Each row is a point. The last column is the point's height on a tilted bowl or saddle (a function of degree 2), plus a little noise. Along how many of its main directions does it bend up, bend down or stay straight?
In the rows, zero is written as 128.

Points (18 x 4)
[[191 143  81  88]
 [113 145 188 135]
 [122  67 153  99]
 [104 128 164 159]
 [147 171  70 126]
 [149 120 141 142]
 [ 78 143 154 164]
 [105 156 111 170]
 [114  81 130 128]
 [136 154 109 162]
 [155 127  60  99]
 [107 146 100 165]
 [ 96 174 130 161]
 [159 134 113 141]
 [114 134 111 169]
 [130 104 121 147]
 [ 98 156 100 162]
 [ 93 157 134 170]]
Directions: 0 up, 3 down, 0 straight

Points (27 x 5)
[[124 134 121  88 137]
 [101 131 110 128 139]
 [104 145 124 161 112]
 [107 113 130 113 157]
 [ 69 109 126 140 116]
 [129 178 100 135 103]
 [103 109 127 132 155]
 [125 167 119  87 101]
 [189 205 121  92  49]
 [161 150 136 168 132]
 [154 135 149 159 142]
 [154 219 146 138  78]
 [170 146 108 116 126]
 [150 109 104  94 154]
 [146 132 133 180 128]
 [196 115 164 110 102]
 [121 132 160  44  58]
 [ 88  87  78 116 165]
 [133 148 110 120 138]
 [165 112 113  92 140]
 [167 143 143 156 138]
 [127 116  86 166 122]
 [117  76 117 156 159]
 [123 164 109 190  80]
 [110 127 138 148 138]
 [ 76 106 111 129 137]
 [127 122 120  86 148]]
Directions: 0 up, 3 down, 1 straight

Points (46 x 7)
[[107 175 115 142  86 188 108]
 [ 88 151 155 143 114 138 106]
 [136 154 159 107 151 125 114]
 [183 102 141 184  66 141  85]
 [125 143 105  91  96 160 114]
 [151 183 190 132 133 166  88]
 [139 128 132  78 133 136 105]
 [153 114 161 163 109 115 102]
 [ 83 124 130 172 129 186 102]
 [ 90 123 121 187  83 133 123]
 [116 187 120 152 113 130 117]
 [185 123 125 148 122 102 128]
 [ 93  75 143 122 116 111 103]
 [137 101 161 190 179 164  68]
 [139 159 153 101 142 155 109]
 [132 143 202  76 129 149  91]
 [119 150 149  88 162 115 104]
 [ 73 112 213 140 104 121  75]
 [107 138 106 102 177 154  86]
 [141 115 156 122 133 103 115]
 [ 97 162  85 128 149 179  91]
 [131 147 141 150 130 146 120]
 [137  79 177 136 188 162  65]
 [ 99 137 129  82 124 131  97]
 [ 88  94 162 125 111 115 103]
 [165  92 103 117 121 137 116]
 [ 87 104 145 153 104 143 116]
 [ 84 128 145 138  75 132 107]
 [131  92 105 140 106 184 113]
 [177  80 153 128  76  92  70]
 [181 168 153 102 151 122 124]
 [151 143 151  88 179 108 111]
 [129 124 110  90 119 105 113]
 [103 143 101 131 162 118 124]
 [113 124 161 146 142 114 116]
 [177 151 102 128 162 190  98]
 [ 73 121 129 142 106 111 118]
 [109 194 138 136 126 107 103]
 [151  92 141 120 142  92 110]
 [ 73 164 105 129 109 167 100]
 [117  87 162 109  96 128  97]
 [ 69 143 153  62 104 104  58]
 [ 59 140 105  85 112 123  79]
 [148 136  97 135 102 131 142]
 [182 100 106 133 120 138 121]
 [119 139 138 162 140 102 128]]
Directions: 0 up, 3 down, 3 straight

Points (44 x 7)
[[112 158 153 167 136 142 107]
 [125 110 151 110 169  82 101]
 [133 151 115 121 172 168  87]
 [150 129 143 163 103 104 132]
 [119 133  92  97 125 130 135]
 [130 147 153 152 180 152  90]
 [146  64 187 188  94 103 114]
 [140 161 123 138 108 151 109]
 [142 132 133 157 144 119 126]
 [ 84 142 114 133  98 163 126]
 [192  77 115  99 153 135 105]
 [113 171 146 110  86  78  91]
 [117  71 126  96 146 141 118]
 [152 103 101 160 120 102 130]
 [165 136 161 111 126  84 114]
 [141 121 124 164 101 118 132]
 [170  91 144 172 165 151 118]
 [ 93  76  90 123  53 119 149]
 [ 93 112 104 149 146 159 124]
 [ 73 126 187  98 159 137  42]
 [125 112 125 138 149 128 120]
 [153 131 148 150 174  82 123]
 [106 184  90  97 155 166  88]
 [125 143  89 104 154 133 123]
 [177 150  82 126 178 141 100]
 [128  85 116  88  91 130 139]
 [171  88 115  66 142 154 105]
 [146 133 133 147  75 119 126]
 [129 104 121  75 129 113 133]
 [183 175 131 127 137 173  71]
 [116  93 192 125 169 176  31]
 [ 78  98  96 158 171 104 121]
 [109  87 137 139 130 155 108]
 [ 93 159 135 124  66 157 115]
 [102 168 104 126 118 135 116]
 [ 95 146 102 103 113 108 130]
 [102 163 166 142 109 132  97]
 [123 131 120 147 134 158 116]
 [118 103  88  79 149 114 150]
 [193 130  70 116  77 177  67]
 [170  77 113 142 148  89 124]
 [118 156 150 121 155 120  95]
 [103 102 144 142 135  58  89]
 [129  96  76 127 111  96 134]]
Directions: 1 up, 3 down, 2 straight

Points (77 x 9)
[[127 108 129 151 131 130 125 137 135]
 [ 97 135 111 164 166 103  98 146 127]
 [143 125 152 110 114 106 122 193 149]
 [148  88 101  96 112 108 125 172 131]
 [144 122 117 125 123 173 109 143 138]
 [155 108 131  97 118 134 117 139 146]
 [166 137  80 143 153 146 121 108 152]
 [107  82 133 120 122 140 150 123 149]
 [132  85 152 182  92 136  97 154 149]
 [147 142 118 121 183 159 116 110 148]
 [109 177 145 133  62 157 132  95 163]
 [105  94 124 139 105 119 123 153 118]
 [102 119 114 100 174 105 140 120 149]
 [123 129 155 177 148 113 111 109 144]
 [141 137 175 151  89 152 163 139 172]
 [110  98  84 152 151 146 149  98 156]
 [167 133 107 127 110 133 104 143 138]
 [151 127 146 136 146 151 197 116 173]
 [125  94 120 174 136 121 147 139 136]
 [131 104 116  96 138 122 145 102 156]
 [149 106 127 112 141 127 125 158 145]
 [121 105 120 163 147 118 193 134 146]
 [145 163 119 134  96 128 124  96 157]
 [153  94 133 163 123 113 130 119 144]
 [113  77 130 137 135 110 117 106 138]
 [170 166 169  96 100 174 171 154 192]
 [149 124 114 128 130 164 153  94 162]
 [ 75 117 132 145 114  79 139 143  88]
 [166 112 140 164 133 143 124 120 161]
 [131  90 108 149 181 112 109 118 155]
 [141 129 193 134 118  76 146 141 159]
 [122 123 121 134 148  88 141  98 144]
 [105 128  96 121 147 188 133 135 132]
 [166  92 127 116 165 157 150 135 165]
 [133 135 130 130 109  80 154 105 142]
 [119 107  81 103 101 118  81 136 108]
 [128 136 146 145 166 160 107 145 141]
 [128 154  94  87 112 137 145 154 129]
 [141 127 142 144  77  82 174 147 141]
 [112  76 136  95  86  56 110 201 108]
 [135 124 139  86 116  93 145  83 173]
 [154 108 203 112 125  99 188 136 201]
 [ 46 162 125 120 161  94 129 101 114]
 [136 132 160 154  91 146 163 130 161]
 [109 138 162 159 144  78  92 117 136]
 [162  96 164 168 121 127  96 146 165]
 [126 183 128 149 123 143 137 114 138]
 [118 145  74 125 100 162 151 121 142]
 [150 156 108 134 136  99 101 188 142]
 [169 125  92 125 117 133 189 106 177]
 [ 94 102 117 108 120 161 105 115 139]
 [152 175 156 117 150  85 162 104 181]
 [124 165 142 107 166 129 120 150 133]
 [166 128 115 121 146 100  55 144 153]
 [143 180 128 139 112 116 180 155 153]
 [118 157 117 154 139 152 132 175 123]
 [169 136 149 141  93 148 114 112 171]
 [110 115 134 116 181 111 132 145 145]
 [114 105 112 109 115  85 128  99 132]
 [105 103 150 121 108 159 121 116 151]
 [163 163 146 107 169  69 125 136 186]
 [141 171  96 126 172  83 132 111 168]
 [141 148 153 160 113 136 200 126 164]
 [137 123  85 101 129 128 153 122 145]
 [130 103 145 128 124 145 124 100 156]
 [144 120  85  80 132 149 152 189 143]
 [119  55 122 190  74 215 176 126 236]
 [141  92 140 149 165 149 107 124 159]
 [ 64  98 132  83 135 104 144  82 160]
 [100 171 167 143   7 117 139 134 151]
 [120 178 142 131 125 121 135 115 136]
 [ 94 101 151 131  93  74 147 151 100]
 [135 150 137 136 154 153 142 142 136]
 [147  92 126 117 139 140 127 125 150]
 [119 115 107 122 118 126 113  87 143]
 [ 97 118 161 163 104 131 130  60 161]
 [116 169 138 111  87 152 133 194 126]]
Directions: 5 up, 2 down, 1 straight
